Each row of a before or after table is a point. The points were changed in one or more steps. Then noise was added and the rows were shuffled. The steps act on columns, c1 being the first. What was done? A step turns or swaps two columns, mirrors them in a line or flattens them onto one, adds a multiple of one to another, or multiplies or shifts one. Angles are multiples of 10 degrees, from the lower column toward the higher: turns from -170 to 170, lines from 10 to 170 but not 90. Use the fewest steps. Two steps may share a column if one is a turn and the other turns, adds or multiplies; they go together, in the order done. Otherwise the lowest column goes first.

Before (9 x 2):
[[-11 -56]
 [ 16  54]
 [  9  19]
 [  1  16]
 [ 68  37]
 [-30  31]
 [  9  82]
 [ 12   1]
 [ 39   0]]
After (9 x 2):
[[ -1  12]
 [ 51  15]
 [ -2  39]
 [-54  -9]
 [ 39  69]
 [ 18   7]
 [ 81   9]
 [ 28 -29]
 [ 16  -1]]
Steps: swap c1 and c2

Before (13 x 6):
[[  2  57   1  26  -9   1]
 [ 54  -6 -12  -3 -16  -2]
 [ -8  -4 -12  -5   0  29]
 [  0  -5  12 -19  23  30]
 [ -4  20  -9   6 -10  27]
 [ 34  10   0  -3 -16 -27]
 [  1  -6 -10 -16  -3  10]
 [-11  13  53 -11 -14  17]
 [ 28   4  -4 -11 -21  23]
 [ -3  -8  -2  -8   9  19]
 [  7   9  -5  36  14  16]
 [ -8   2 -12 -16 -12   4]
 [ 35  19  20  44  -5  14]]
After (13 x 6):
[[  0 -32  12 -19  23 -30]
 [ -8 -12 -11  -5  -1 -29]
 [  1 -30  -9 -15  -3 -10]
 [  1  96   1  26  -9   0]
 [ 35  84  20  45  -4 -14]
 [ 34   6   0  -3 -15  28]
 [ 28 -12  -3 -11 -22 -22]
 [ -7 -23 -12 -16 -13  -4]
 [ -3 -20  -1  -8   9 -19]
 [ -4  29  -9   6 -10 -27]
 [-10  -3  52 -10 -14 -17]
 [  8  63  -5  37  14 -16]
 [ 54 -11 -12  -3 -15   2]]
Steps: add 1.5 times c4 to c2; multiply c6 by -1

Before (10 x 11):
[[  1   4 -18 -13 -19 -15  17  -8  26 -14 -15]
 [ 11  -9  15  -3 -26 -18 -50  15 -15  22  -9]
 [ -9  -1  11   0 -20  -2   0 -10  34 -24   2]
 [  2 -16  -7   6  -9   5   5 -28  20  -4  -9]
 [-21  -1   1  -1  -5  -2  16  -7  40   9  -5]
 [ -3 -22   3   2 -24  -4  29   6  24  -8  -7]
 [  6   2   3  16 -10 -18 -40  19 -34  18  17]
 [  3 -28  -4 -32  14 -19   6   0  -2  -3  16]
 [-14 -38 -10 -17  -1 -47  -1 -12 -11   4  23]
 [ -9   3  13 -14 -24  -1  31 -21  17  -5  -7]]
After (10 x 11):
[[ 10 -24 -12  48 -17 -10   2 -46 -33  24 -11]
 [  6 -10   7  17  -7  -1  22  16  18  -3  10]
 [-14  35  -2   1 -19  -9  10   5  35 -23  -6]
 [  6 -45  10 -50 -21 -12   9   6  -9   6 -26]
 [  6  26  19 -39 -19 -11  -2  19  26 -15  15]
 [ -3  -7   1   6 -20 -11 -22  22  22  -8   6]
 [-14 -17  12  -4  -5  -5  -2  17  39  10  -7]
 [ 10 -24  -5 -96   2   2  -5   7  -4  -4 -13]
 [-15   9  -4 -40 -18 -10   4  37  19  -3   2]
 [ -7 -44 -15  -7 -27 -17  12 -49 -14  22  15]]
Steps: turn c1 and c11 by 150 degrees; turn c1 and c3 by 140 degrees; add -1.5 times c10 to c2; multiply c4 by 3; flatten c5 and c6 onto the line at 30 degrees; turn c7 and c8 by 120 degrees

Before (11 x 18):
[[ 19 -17   5  14  30   8  -7   1  -6 -18 -24   2 -30   4   7 -12  19   6]
 [  5  11  25  18   8  41   5  -6   6 -13 -19  21 -24   3  -5  -4   2  -7]
 [-18  13  -6  11  31  18 -10  -7  -5  10   6   8 -26  -6 -12 -16   5  13]
 [-21   0   4  31  39   3  20   1   0  -2 -19  43 -23   7  15 -30   9   5]
 [ -4  10  -1  -9  22  22   5   9  -3  -2 -29   8 -22 -18  29 -10  -1 -18]
 [  6  23  32  -1   5 -15  -6  38  38 -23  25 -21 -43  13 -16  33  39 -30]
 [ 19   7  33  15  -8 -13  -9  54  13  15  -4 -14 -56   8 -24  17  21 -32]
 [ 10  10  11 -34   4 -29  18  29  13 -12  10   3  22  10 -58  16   2  -1]
 [ -8  12  22 -46 -14 -46   7   0  13   9  -2  11  16  13 -50  48  27  15]
 [  0  -2   7 -38 -16 -37 -22   2  20  -2  16  32  29   7 -47  16  18 -14]
 [ -8  11   4  24   6  24  -7  26  -5 -24 -29  20 -20 -30  13 -16  13  17]]
After (11 x 18):
[[ -3 -27  -1 -14 -26  21   1   9  -3  -1 -28  -5  -8 -18 -26 -24  -2 -27]
 [ -8  33   9  18 -13  22  -2  25  -2 -22 -29 -17   3 -32  -9 -27  14   6]
 [  0 -25  23 -33  43 -40  -6  -1  21   1  16  28   7   5  25  34  20 -12]
 [-18  28   9   7  17  20  -9  -5  -3   7   6  18  -6  -6 -30 -29   7  -1]
 [  7 -42  24   8  14 -14  28  39  38 -23  25 -78 -54  13  -3 -11  39 -48]
 [ 18   2   6  10  -2   6   0   0  -4 -16 -25  -1 -12   0 -30 -29  17  21]
 [  4  -3  11  19   9  43  22  -5   8 -14 -20  29 -11   3  -5 -23   3 -20]
 [-19  11 -16  21  -8   3  19   1   0  -3 -22  43  10  10 -40 -37  10   5]
 [ 12   0 -13 -30  56 -28  18  28  13 -14  10 -42   0  11   8  28   2 -10]
 [ 18 -52  24  21  22 -11  27  53  12  12  -4 -95 -47   9  14 -32  22 -38]
 [ -6  34   8 -31  47 -45  20   2  14  10  -4   8 -21  15  22  41  28   3]]
Steps: multiply c18 by 2; turn c2 and c18 by -60 degrees; turn c3 and c7 by 60 degrees; add 0.3 times c16 to c4; turn c13 and c16 by 50 degrees; mirror c5 and c15 in the line at 140 degrees; add -1.5 times c8 to c12

Before (10 x 32):
[[  2  13 -91 -23  32  30   2  -8  36 -11 -25  56   6 -50 -28 -52   5  28
   47  12  15 -24 -25   6 -21 -48 -12 -19  45 -26 -56 -12]
 [ 10 -54  48  -1  62 -50  42 -14  16  -3   4 -29  23 -31  14  30   7  56
   75 -48   6 -42  -2 -35 -34  -1  44 -28 -35  -8  -6  20]
 [ 26  41  26  48 -23 -70  81  21 -61  31 -62   5   2  22  35  49 -11 -45
  -59 -56 -39  18  12  23  14   8  43  55  50 -52 -46 -43]
 [  2 -49  95 -17  62  -8   8 -39 -37   4  58  -3 -10 -43   1  20  13  54
   37  -1  21 -45   3  12 -10  -6 -24   1 -37  -5  10  20]
 [-35  24  15  70 -16 -65  -2   8 -38  32 -24  37  18  45  23  46 -38  -2
  -12 -89 -60 -20 -24  17  37  27  46 -10  29 -67  27 -14]
 [ 62  42 -26 -15   8  32  32  -2  23  -5 -19  25   9 -11 -12 -30 -56  -1
   44  11  48  18 -11  36  11 -15 -16 -30  53 -67 -66 -26]
 [-16  44 -60 -44  16  51  52   0  61 -26  16  70   4 -37 -29 -56 -50  25
   12   3  46 -32 -32 -23  -5 -34  -1  10  -5 -12 -23 -49]
 [ 28 -62  13 -29  39 -48 -20 -31 -10  24  24   1   2 -43   3  -5  -2 -12
   76 -45 -16 -32 -13 -19   7  -3  50   5 -19 -31  12  14]
 [ 53 -50  12  31  42 -64  30 -44 -22  55  37 -21   8 -10 -31   2 -11  34
   56 -16  15 -41 -33   7   6  14 -43  14   9  43   3  17]
 [  7  38 -38 -24 -14   8  27  36   8 -12 -23  37  39 -10 -13  -8 -33 -22
   40  33  61  -1 -36  -6  -9 -41 -59   7  38 -34 -26 -41]]
After (10 x 32):
[[ 28 -64  12   1  38 -48 -20 -30  -7  24  25   1   5 -43   3  -4  13 -42
   77 -44  12 -33 -14 -19   8  -3  49   5 -20 -41  12  14]
 [  3  13 -93  -3  31  31   1  -7  29 -10 -26  55   6 -49 -28 -53 -26  -3
   48  14  -7 -25 -25   6 -23 -48 -13 -18  45 -34 -56 -12]
 [ 25  43  26  34 -24 -70  81  19 -48  30 -62   6  62  22  35  48  52 -75
  -59 -56  23  17  12  23  15  10  41  56  51   4 -46 -41]
 [-17  45 -59 -13  16  52  52   1  77 -26  17  70 -13 -36 -29 -55  -3  -5
   11   3 -49 -32 -32 -22  -5 -34  -1  10  -5 -40 -23 -48]
 [  2 -48  94   5  61 -10   7 -40 -40   4  57  -3 -11 -43   0  21   0  22
   37  -1 -23 -44   4  11  -9  -7 -24   2 -37 -16  12  21]
 [ 63  41 -27  11   8  33  33  -3  49  -4 -19  25  40 -10 -12 -30  20 -31
   45  11 -58  17 -11  34  12 -15 -15 -30  54 -54 -65 -27]
 [ 11 -53  48 -18  61 -50  41 -16  10  -2   3 -29  17 -32  12  32 -18  26
   74 -49  -2 -41  -1 -34 -35  -1  45 -29 -34  -8  -5  20]
 [ 54 -49  13 -13  42 -65  30 -45 -14  55  38 -22  -6  -9 -31   2  14   2
   56 -16 -21 -40 -34   7   6  14 -43  13   9  51   3  17]
 [-35  24  15  35 -18 -66   0   9 -14  31 -25  35  91  44  23  46  68 -32
  -12 -90  38 -19 -24  18  37  27  46  -9  29   9  28 -13]
 [  7  38 -38 -27 -13   8  26  37  26 -12 -22  37  28 -10 -13  -8   2 -53
   40  35 -66  -1 -37  -5  -9 -40 -59   7  38 -40 -25 -38]]
Steps: turn c4 and c30 by 50 degrees; turn c4 and c13 by 60 degrees; turn c9 and c17 by 30 degrees; turn c17 and c21 by 160 degrees; shift c18 by -30
